Rows are points. A path goes straight from each point to the next, and from the last back to the first. The post is the endless flat space through its rows: a point in 2 columns, a line in 3, a plane in 4, and so on, so that a path can go around it. Count how often the path circles the post. Going back the other way cancels.

Post (1 x 2):
[[ 2 -5]]
Path:
[[ -9  19]
 [-41  27]
 [-64 -17]
 [-62 -15]
 [-34  32]
 [ 38  47]
 [ 38 -18]
 [-14 -75]
 [-62 -13]
 [-38 -42]
 [  6 -49]
 [-27  -5]]
Times around: 1

Post:
[[ 23  30   3 -25  20  33]
 [  9  -5  32  10 -41   8]
 [ -5   8  13   1  51 -83]
 [ 38 -16 -52  64 -26  31]
 [ -9   0  -6 -33 -28 -48]]
Path (8 x 6):
[[-25  37 -26  18  48  16]
 [  0 -12 -37  54 -57  -5]
 [-50   6  42 -84 -34 -29]
 [-29 -44  42 -32   6 -46]
 [ 67  -6  38  27  54  -3]
 [ 42  41  -4 -44  21 -54]
 [ 34  42 -64  38  55 -63]
 [ -6  45 -42  34  37  11]]
Times around: 1

Post (8 x 9):
[[ -23   26    6   -4   25  -37   -6  -18  -27]
 [  43 -117    3   46  -54  -36   25   54   -8]
 [  50 -116   -6   10  -65  -19   32  108  -31]
 [ -41  -12   21   24   29  -16    3   20  -28]
 [ -42    8  -22    3   38  -31  -18   -7   12]
 [  12   -9   17    1   29  -20    7   32   16]
 [ -26   -9    7    4    5   -6   40  -18    8]
 [   8   -1  -13    3   48   13  -23  -15   -1]]
Path (28 x 9):
[[   7   21  -20  -17    5  -12  -18   49  -21]
 [ -40   32   23  -26    6  -35  -18   44  -30]
 [  19  -59   27   20   46    0  -32   44    3]
 [ -36   32   13  -33   35  -53   -6   -9   30]
 [  77  -91  -10   20  -36   20   23   11   38]
 [  39  -39    9   43   21    6    3   34   25]
 [  13  -57  -29   24   14  -25    3   26   -5]
 [ -43  -64   18   24   10  -26   49  -23  -21]
 [ -79  -82   24   43   12  -84  -44   56  -48]
 [  95  -59    9  -13   48    7   -1    0  -24]
 [  26  -32  -28   46    6  -24    4   22  -41]
 [  -5  -33   35   53   -4   38   39   31   34]
 [   9    2   20  -21    0   -1    8   12   11]
 [  31  -86   -8   31   10  -24  -13   -7   32]
 [ -30 -104    1   30  -29  -55   16   23   -1]
 [ -38    4   47   16    0  -35   10  -17  -75]
 [  23  -29   60   25   16  -17   32   -7  -34]
 [  20  -80  -28  -21   -5   23   -1   40  -28]
 [  -4  -66   14   18  -64   -9   37  -39   20]
 [   0   27   18   16  -12   -4    1  -29  -77]
 [ -45    7   27   31    2  -18   69   20  -73]
 [  13   -6  -54  -12  -42  -33   13    6  -10]
 [  76  -14   51    3   33   54   19   67   51]
 [ -33  -66    9   38   -7  -46    5   25   12]
 [ -64  -57   15   15   34  -60    0   50   21]
 [   2  -47  -12   23   19    8   -4   -8   40]
 [  12    9  -12  -34   32   -6  -30  121    0]
 [  53  -46  -10   35    9  -36   -8   31    1]]
Times around: 0
